Each row of a before or after table is a point. The points were changed in one or more steps. Then noise was added and the rows were shuffled. The steps act on how far a point lies along the listed directions, d1 being the first. What was done? A step turns or swaps two directions, mirrors them in a line or flattens them onto one, adds a multiple of one to another, or multiplies one. Angles are multiples of 10 degrees, from the lower direction toward the higher: turns from -170 to 170, lines from 10 to 170 but not 90. Use the fewest steps. Two steps may share a direction if one is a turn and the other turns, adds or multiplies; they go together, in the order done. Otherwise the lowest direction goes first.

Directions:
(1): [ 0.71 -0.14 -0.09]
(2): [ 0.07  0.60 -0.42]
Before (14 x 3):
[[ 0.18  0.17 -0.31]
 [-0.35 -0.31  0.24]
 [ 0.06 -0.18  0.13]
 [ 0.39  1.35 -0.99]
 [-0.53  0.38 -0.26]
 [ 0.17  0.85 -0.56]
 [ 0.20 -0.16  0.12]
 [-0.39 -0.23  0.28]
 [ 0.11 -0.37  0.16]
 [ 0.18 -0.24  0.07]
 [-0.27 -0.09  0.32]
 [ 0.16 -0.13 -0.25]
 [-0.01  1.07 -0.58]
 [ 0.03  0.16 -0.04]]
After, 14 rows:
[[ 0.19 -0.18 -0.23]
 [ 0.06  0.17  0.00]
 [-0.49  0.53 -0.33]
 [ 0.13 -0.38  0.20]
 [ 0.03  1.11 -0.57]
 [ 0.19 -0.31  0.11]
 [ 0.06 -0.22  0.16]
 [-0.30 -0.22  0.20]
 [ 0.17 -0.21  0.14]
 [ 0.16  0.81 -0.57]
 [-0.38 -0.18  0.22]
 [ 0.39  1.32 -0.94]
 [ 0.17  0.08 -0.26]
 [-0.28  0.04  0.28]]
Steps: add -0.3 times d1 to d2

Directions:
(1): [-0.32 -0.09  0.72 -0.45  0.11  0.49]
(2): [ 0.47 -0.11  0.04 -0.41 -0.82  0.04]
Before (14 x 6):
[[-0.23  0.29  0.39  0.05  0.38  0.24]
 [-0.48  0.27 -0.15  0.56  0.97 -0.04]
 [ 0.11 -0.07  0.17 -0.37 -0.29  0.35]
 [-0.54  0.18  0.31  0.03  0.47  0.13]
 [ 0.26 -0.08 -0.29  0.27 -0.34 -0.21]
 [-0.27  0.02 -0.16  0.30  0.29 -0.24]
 [ 0.17 -0.20  0.74 -0.72 -0.53  0.42]
 [-0.80  0.36 -0.28  1.16  1.21 -0.15]
 [ 0.10 -0.06 -0.01 -0.08 -0.10  0.00]
 [-0.11  0.11 -0.41  0.50  0.88 -0.31]
 [ 0.02  0.04 -0.17  0.26  0.16 -0.19]
 [-0.04  0.01  0.16 -0.03  0.16 -0.01]
 [-0.04 -0.39  1.01 -1.16 -0.71  0.72]
 [-0.64  0.04  0.39 -0.10  0.55  0.04]]
After (14 x 6):
[[ 0.29 -0.40  0.74 -1.14 -1.07  0.53]
 [ 0.37  0.24 -0.87  0.60 -0.01 -0.52]
 [ 0.32  0.01 -0.44 -0.06 -0.57 -0.51]
 [ 0.24 -0.19  0.67 -0.72 -0.63  0.38]
 [ 0.24  0.10 -0.70  0.51  0.49 -0.50]
 [-0.03  0.05 -0.12  0.26  0.23 -0.16]
 [ 0.17  0.00 -0.02 -0.01 -0.08 -0.13]
 [ 0.06 -0.06  0.21 -0.37 -0.23  0.37]
 [ 0.29  0.15 -0.40  0.07 -0.50 -0.33]
 [-0.03 -0.05  0.11 -0.09  0.05  0.08]
 [-0.08  0.01 -0.31  0.32  0.06 -0.34]
 [ 0.28  0.34 -1.21  1.21 -0.03 -0.76]
 [ 0.45  0.28 -0.18  0.10 -0.39 -0.14]
 [-0.36 -0.06  0.24  0.24  0.37  0.14]]
Steps: swap d1 and d2

Directions:
(1): [-0.77  0.36 -0.48  0.57  0.11  0.40  0.30  0.22 -0.15]
(2): [ 0.43  0.00 -0.11  0.12  0.58  0.65 -0.71  0.32 -0.18]
(3): [-0.35  0.03 -0.10 -0.92  0.26  0.33  0.17  0.33  0.58]
(4): [-0.41  0.51  0.30 -0.01 -0.47 -0.27 -0.81  0.34  0.16]
Before:
[[-0.39 -0.05 -0.43  0.00  0.08  0.52 -0.07  0.22  0.06]
 [-0.14 -0.06 -0.60  0.27 -0.30 -0.10 -0.06 -0.31  0.14]
 [ 0.60 -0.17  0.13 -0.19  0.13  0.18 -0.17 -0.03 -0.25]
 [-0.34  0.11 -0.28 -0.22  0.06  0.62  0.61  0.14  0.16]
 [ 1.18 -0.27  0.71 -1.65 -0.12 -0.50 -1.22  0.06  0.44]
 [ 0.09  0.00 -0.19 -0.17  0.48  0.43  0.04  0.07 -0.10]
 [-0.36 -0.09 -0.02  0.05  0.46  0.76  0.20  0.24 -0.14]
 [-0.23  0.60  0.22  0.05 -0.13 -0.19 -1.08  0.51 -0.07]
 [ 0.82 -0.34  0.55 -0.67  0.27 -0.03 -0.27  0.18  0.16]
 [-1.16  0.71  0.09 -0.01 -0.63 -0.37 -0.77  0.64  0.16]
 [-0.16  0.17 -0.27  0.00  0.70  0.27 -0.02  0.19  0.11]
 [-0.49  0.03  0.10  0.42 -0.63 -0.72  0.49 -0.11 -0.18]
 [-0.18  0.39  0.23 -0.02 -0.10 -0.06 -0.17  0.18  0.05]]
After (13 x 9):
[[ 0.50 -0.41  0.02  0.12 -0.17 -0.08 -0.21 -0.28 -0.17]
 [ 0.42 -0.36  0.69  0.13 -0.19 -0.19 -0.19 -0.25 -0.37]
 [-0.61  0.56  0.09  0.84 -0.19 -0.01 -0.16  0.40 -0.31]
 [ 0.24  0.18  0.22  0.11 -0.23 -0.33 -0.30 -0.19 -0.28]
 [-0.35  0.34  0.01  0.21 -0.45 -0.20 -0.02  0.09 -0.22]
 [-0.04 -0.19 -0.45  0.41  0.35 -0.03  1.11 -0.34 -0.40]
 [ 0.45 -0.76 -0.69  0.09  0.93  0.60  0.99 -0.17 -0.42]
 [ 0.20 -0.23 -0.49 -0.37 -0.09 -0.03 -0.13 -0.29  0.37]
 [ 0.80 -0.12  0.29 -0.03 -0.14  0.19 -0.44 -0.06 -0.18]
 [-1.30  0.94 -0.88  1.50 -0.08  0.45 -0.07  0.35 -0.73]
 [-0.08 -0.33 -0.14 -0.86  0.45  0.31  0.19  0.45  0.40]
 [ 0.12  0.00 -0.04  0.08  0.31  0.23  0.40 -0.02 -0.14]
 [ 0.44 -0.07  0.19  0.26  0.18 -0.55 -0.17 -0.27 -0.17]]
Steps: turn d1 and d4 by -150 degrees; turn d2 and d3 by -130 degrees

Directions:
(1): [ 0.37  0.08 -0.35  0.83  0.22  0.26  0.63 -0.15  0.55 -0.14  0.52 -0.26]
(2): [-0.15 -0.44 -0.77  0.10 -1.05  0.10 -0.12 -0.02 -0.09 -0.39  0.12  0.19]
(3): [ 0.02  0.16 -0.39  0.89  0.36  0.12 -0.40  0.04 -0.67  0.17 -0.49  0.40]
(4): [-0.60 -0.30 -0.16  0.11 -0.15 -0.19  0.57  0.10  0.06  1.12  0.00  0.12]
Before (8 x 12):
[[-0.11  0.04  0.40 -0.19  0.21  0.00 -0.15 -0.05 -0.22 -0.06 -0.10  0.06]
 [ 0.12 -0.49 -0.68  0.80 -0.26  0.26 -0.23 -0.24 -0.17 -0.35 -0.07  0.25]
 [-0.16  0.38  0.87 -0.12  0.48 -0.09  0.20 -0.35  0.02  0.64 -0.13 -0.10]
 [ 0.10 -0.30 -0.60  0.11 -0.72  0.18 -0.70 -0.04 -0.52 -0.72 -0.19 -0.04]
 [ 0.33 -0.08 -0.28  0.12 -0.10  0.23 -0.03  0.03  0.40 -0.82  0.34 -0.34]
 [ 0.02  0.02 -0.03  0.40  0.47  0.22  1.42  0.12  0.80  1.07  0.73 -0.49]
 [ 0.09  0.28 -0.42  0.37 -0.25  0.23  0.78 -0.12  0.97 -0.42  0.91 -0.41]
 [ 0.31  0.29 -0.06  0.33  0.38  0.16 -0.63  0.10 -0.39 -0.48 -0.29  0.19]]
After:
[[-0.28  0.21 -0.76  0.95 -0.12  0.11  0.89 -0.05  0.63  0.35  0.61 -0.16]
 [-0.21 -0.07  0.47 -0.19  0.13 -0.02 -0.06 -0.05 -0.09  0.01 -0.05 -0.01]
 [ 0.24  0.10  0.38 -0.72 -0.08  0.04 -0.13  0.07  0.44 -0.60  0.28 -0.26]
 [-0.08  0.54  0.76  0.25  0.62  0.02 -0.11 -0.39 -0.23  0.48 -0.34  0.03]
 [-0.07 -0.41 -0.36 -0.58 -1.08  0.05 -0.11  0.03  0.00 -0.62  0.14 -0.31]
 [-0.18 -0.37 -0.35  0.03 -0.27  0.08  0.55  0.11  0.62  0.08  0.42 -0.36]
 [ 0.34 -0.44 -0.37  0.09 -0.47  0.22 -0.17 -0.27  0.31 -0.89  0.25 -0.10]
 [ 0.43  0.49 -0.47  1.56  1.03  0.55  0.49  0.20 -0.11  0.54  0.05 -0.07]]
Steps: turn d3 and d4 by -100 degrees

Directions:
(1): [-0.39  0.61 -0.57 -0.24  0.50  0.48 -0.55 -0.42  0.08  0.04 -0.11  0.24
  0.22 -0.72]
(2): [ 0.13 -0.30 -0.17 -0.23  0.59  0.21  0.50 -0.50 -0.70  0.66  0.37  0.28
 -0.53  0.17]
(3): [-0.35  0.80  0.08  0.23  0.22  0.21  0.47  0.43 -0.20 -0.09 -0.10 -0.82
 -0.68 -0.08]
(4): [-0.42 -0.36  0.20  0.11 -0.83  0.28 -0.32 -0.66 -0.48  0.26  0.00 -0.67
 -0.02 -0.31]
(5): [-0.87 -0.12  0.42  0.30  0.01  0.44  0.57 -0.13  0.76  0.42 -0.01  0.35
  0.18  0.17]
Before (14 x 14):
[[ 0.04  1.02 -0.50 -0.15  0.67  0.10 -0.17  0.07 -0.26 -0.31 -0.17 -0.30
  -0.51 -0.38]
 [-0.80 -0.07 -0.10 -0.11 -0.06  0.60 -0.51 -0.68 -0.09  0.40  0.17 -0.02
  -0.12 -0.40]
 [-0.95 -0.66  0.09 -0.18 -0.70  0.45 -0.53 -1.31 -0.04  0.38 -0.23 -0.12
   0.23 -0.21]
 [ 0.00  0.40 -0.23  0.07  0.78  0.25  0.60  0.30 -0.57  0.16  0.39 -0.12
  -0.70  0.24]
 [-0.14  0.01 -0.28  0.07 -0.28 -0.10 -0.58  0.01  0.15  0.05 -0.18  0.23
   0.18 -0.23]
 [ 0.34 -0.26 -0.06 -0.04 -0.36  0.03 -0.43  0.07 -0.28 -0.09  0.00  0.08
   0.26  0.08]
 [-0.69  0.19 -0.39  0.04  0.01  0.44 -0.57 -0.93  0.06  0.43 -0.40  0.06
   0.39 -0.97]
 [ 0.69  0.16 -0.85 -0.67  1.13  0.01 -0.20 -0.37 -0.75  0.11  0.26  0.97
   0.03 -0.14]
 [ 0.06 -0.58  0.06  0.12 -0.45  0.06 -0.43 -0.40 -0.34  0.29  0.01  0.21
   0.25  0.01]
 [ 0.30 -0.40  0.06 -0.17  0.37  0.22  0.10  0.18  0.43 -0.03 -0.16  0.74
   0.54  0.09]
 [-0.09 -0.10 -0.25 -0.31 -0.06  0.18 -0.83 -0.52 -0.24  0.35 -0.11  0.13
   0.41 -0.47]
 [-0.11  0.34 -0.27 -0.29 -0.12 -0.04 -0.83  0.13  0.83 -0.53 -0.25  0.45
   0.80 -0.41]
 [ 0.57  0.02 -0.19 -0.10  0.13 -0.19 -0.37  0.06 -0.60 -0.28 -0.16 -0.42
  -0.41  0.32]
 [-0.14 -0.45 -0.47 -0.45  0.28 -0.16 -0.56 -0.75  0.47  0.13 -0.05  1.42
   1.03 -0.35]]
After (14 x 14):
[[-0.13  0.12 -0.38 -0.08  0.29  0.02 -0.08 -0.03 -0.24  0.31 -0.01  0.23
  -0.42 -0.06]
 [-0.19  0.21  0.06  0.25 -0.08  0.27  0.13 -0.02 -0.59  0.29 -0.04 -0.51
  -0.46  0.03]
 [-0.76  1.25 -0.43 -0.03  1.16  0.34  0.74  0.09 -0.22  0.16 -0.12 -0.16
  -0.72 -0.40]
 [-0.93  0.18 -0.08 -0.01 -0.17  0.60 -0.46 -0.55 -0.06  0.36  0.07 -0.19
  -0.20 -0.47]
 [-0.08 -0.02  0.02  0.19 -0.53 -0.06 -0.62  0.51  0.52 -0.68 -0.09 -0.08
   0.67 -0.04]
 [ 0.30  0.20 -0.50 -0.23 -0.05 -0.22 -1.01 -0.23  0.24 -0.49 -0.30  0.39
   0.49 -0.42]
 [-0.02  1.44 -0.50 -0.16  0.41  0.04 -0.46  0.76 -0.03 -0.88 -0.41 -0.53
  -0.02 -0.52]
 [-0.69  0.34 -0.45  0.04  0.39  0.52 -0.24 -0.92 -0.25  0.57 -0.27 -0.02
  -0.09 -0.92]
 [-1.14 -0.08  0.12 -0.11 -0.10  0.75  0.15 -1.06 -0.50  0.51 -0.26 -0.60
  -0.63 -0.16]
 [ 0.59 -0.14 -0.20 -0.06 -0.16 -0.23 -0.68  0.07 -0.40 -0.42 -0.26 -0.29
  -0.09  0.24]
 [-0.27  0.50 -0.26 -0.18  0.28  0.39 -0.30 -0.18 -0.53  0.44 -0.06 -0.40
  -0.26 -0.43]
 [ 0.23  0.10 -0.10 -0.05  0.06  0.16  0.03  0.09 -0.63  0.11  0.06 -0.15
  -0.30  0.17]
 [ 0.07  0.35 -0.57 -0.54  1.12  0.29  0.17 -0.22 -0.21  0.40  0.30  0.70
  -0.32 -0.12]
 [ 0.05  0.32  0.10 -0.02  0.66  0.41  0.67  0.56  0.19 -0.06 -0.19  0.08
  -0.11  0.05]]
Steps: turn d2 and d3 by 150 degrees; turn d2 and d4 by -20 degrees

Directions:
(1): [ 0.41  0.27  0.04 -0.08 -0.35 -0.32 -0.37  0.01  0.31 -0.09  0.65  0.77
  0.70 -0.45 -0.18 -0.52  0.43  0.06 -0.62 -0.55]
(2): [ 0.23 -0.10 -0.52 -0.30 -0.09 -0.52 -0.71 -1.01 -0.59  0.29 -0.21 -0.71
  0.43 -0.21  0.05 -0.20  0.14 -0.02  0.32 -0.04]
(3): [-0.39  0.00  0.32 -0.25 -0.03  0.66 -0.38  0.24  0.24  0.28  0.67 -0.66
 -0.21 -0.58 -0.36 -0.77 -0.32 -0.56  0.30  0.00]
Before:
[[-0.01  0.07  0.22  0.02  0.02  0.28  0.47  0.49  0.31 -0.06 -0.04  0.34
  -0.19  0.18  0.03  0.32  0.09  0.19 -0.22  0.13]
 [-0.02 -0.04  0.04  0.34  0.25 -0.14  0.68  0.22 -0.11 -0.17 -0.60  0.30
  -0.38  0.62  0.23  0.77 -0.12  0.40 -0.06  0.27]
 [-0.04 -0.20 -0.05 -0.24 -0.17  0.06 -0.23 -0.35 -0.15  0.13 -0.07 -0.57
  -0.12 -0.25 -0.04 -0.15 -0.07 -0.18  0.34  0.06]
 [ 0.02 -0.06 -0.14 -0.06  0.22 -0.07  0.24 -0.10  0.06  0.08 -0.28 -0.18
  -0.06  0.36 -0.09  0.25 -0.08 -0.05  0.27  0.14]
 [-0.10  0.15  0.14 -0.20 -0.01  0.04 -0.21 -0.25  0.06  0.33  0.30 -0.29
   0.23 -0.35 -0.35 -0.63  0.06 -0.25  0.18 -0.18]
 [ 0.03 -0.01 -0.25  0.09 -0.13  0.12 -0.33 -0.27 -0.15  0.09  0.22 -0.41
   0.23 -0.35 -0.14 -0.44  0.24 -0.28  0.12 -0.20]
 [ 0.03 -0.01 -0.23 -0.21 -0.09 -0.23 -0.43 -0.69 -0.30  0.18 -0.09 -0.60
   0.30 -0.17  0.10 -0.27  0.02 -0.10  0.17 -0.10]
 [ 0.12  0.00 -0.29 -0.25  0.21 -0.23 -0.26 -0.57 -0.48  0.09 -0.31 -0.69
  -0.03  0.01  0.01  0.10 -0.09  0.09  0.18  0.09]
 [ 0.00  0.06 -0.17 -0.11  0.12 -0.13 -0.27 -0.34 -0.22  0.19  0.06 -0.16
   0.12 -0.09 -0.02 -0.02  0.05 -0.08  0.10  0.00]
 [-0.29 -0.03  0.20  0.18  0.00  0.44  0.76  0.70  0.06 -0.16 -0.41  0.30
  -0.62  0.66  0.10  0.55 -0.34  0.15 -0.01  0.47]
 [-0.07 -0.29  0.01 -0.02  0.02  0.22  0.03  0.00 -0.15  0.24  0.09 -0.47
  -0.22  0.03 -0.14 -0.06 -0.32 -0.16  0.18  0.27]]
After (11 x 20):
[[ 0.47  0.07 -0.32  0.46  0.03 -0.89  0.80 -0.21 -0.19 -0.52 -1.02  1.09
   0.29  0.98  0.65  1.17  0.44  0.84 -0.60 -0.06]
 [ 0.21 -0.33 -0.30  0.13  0.07 -0.31  0.26 -0.31 -0.43  0.07 -0.50 -0.14
  -0.08  0.48  0.15  0.55 -0.11  0.25  0.05  0.30]
 [-0.42  0.00  0.36 -0.51 -0.08  0.89 -0.50  0.22  0.28  0.53  0.76 -1.04
  -0.25 -0.75 -0.43 -0.88 -0.29 -0.61  0.41  0.11]
 [-0.92 -0.08  0.72 -0.21  0.23  1.33 -0.12  0.72  0.35  0.46  0.76 -1.27
  -0.92 -0.61 -0.53 -0.85 -0.89 -0.83  0.69  0.33]
 [ 0.38 -0.18 -0.34  0.20 -0.09 -0.68  0.52 -0.37 -0.32 -0.34 -0.95  0.52
   0.01  0.64  0.45  1.01  0.30  0.58 -0.14  0.10]
 [ 0.19  0.09 -0.20  0.22  0.18 -0.42  0.32 -0.10 -0.14 -0.16 -0.36  0.66
   0.11  0.45  0.22  0.65  0.24  0.35 -0.26  0.00]
 [-0.14 -0.07  0.01 -0.06  0.25  0.17  0.31  0.12  0.18  0.10 -0.16 -0.26
  -0.24  0.32 -0.16  0.16 -0.20 -0.17  0.33  0.19]
 [ 0.31  0.07 -0.20  0.29  0.36 -0.47  0.81  0.05 -0.26 -0.47 -0.91  0.58
  -0.23  0.86  0.38  1.17  0.12  0.70 -0.38  0.16]
 [-0.96 -0.16  0.44 -0.58 -0.09  1.42 -0.54  0.36  0.01  0.68  0.69 -1.77
  -0.82 -0.64 -0.56 -1.11 -0.97 -1.02  0.96  0.53]
 [ 0.52  0.17 -0.36  0.18  0.01 -1.02  0.34 -0.64 -0.29 -0.11 -0.70  0.76
   0.62  0.52  0.19  0.53  0.59  0.62 -0.31 -0.20]
 [ 0.55  0.02 -0.58  0.52 -0.08 -0.72  0.39 -0.35 -0.32 -0.40 -0.66  0.76
   0.47  0.52  0.35  0.70  0.70  0.54 -0.43 -0.22]]
Steps: multiply d1 by 1.3; turn d2 and d3 by -120 degrees; multiply d3 by 2.5
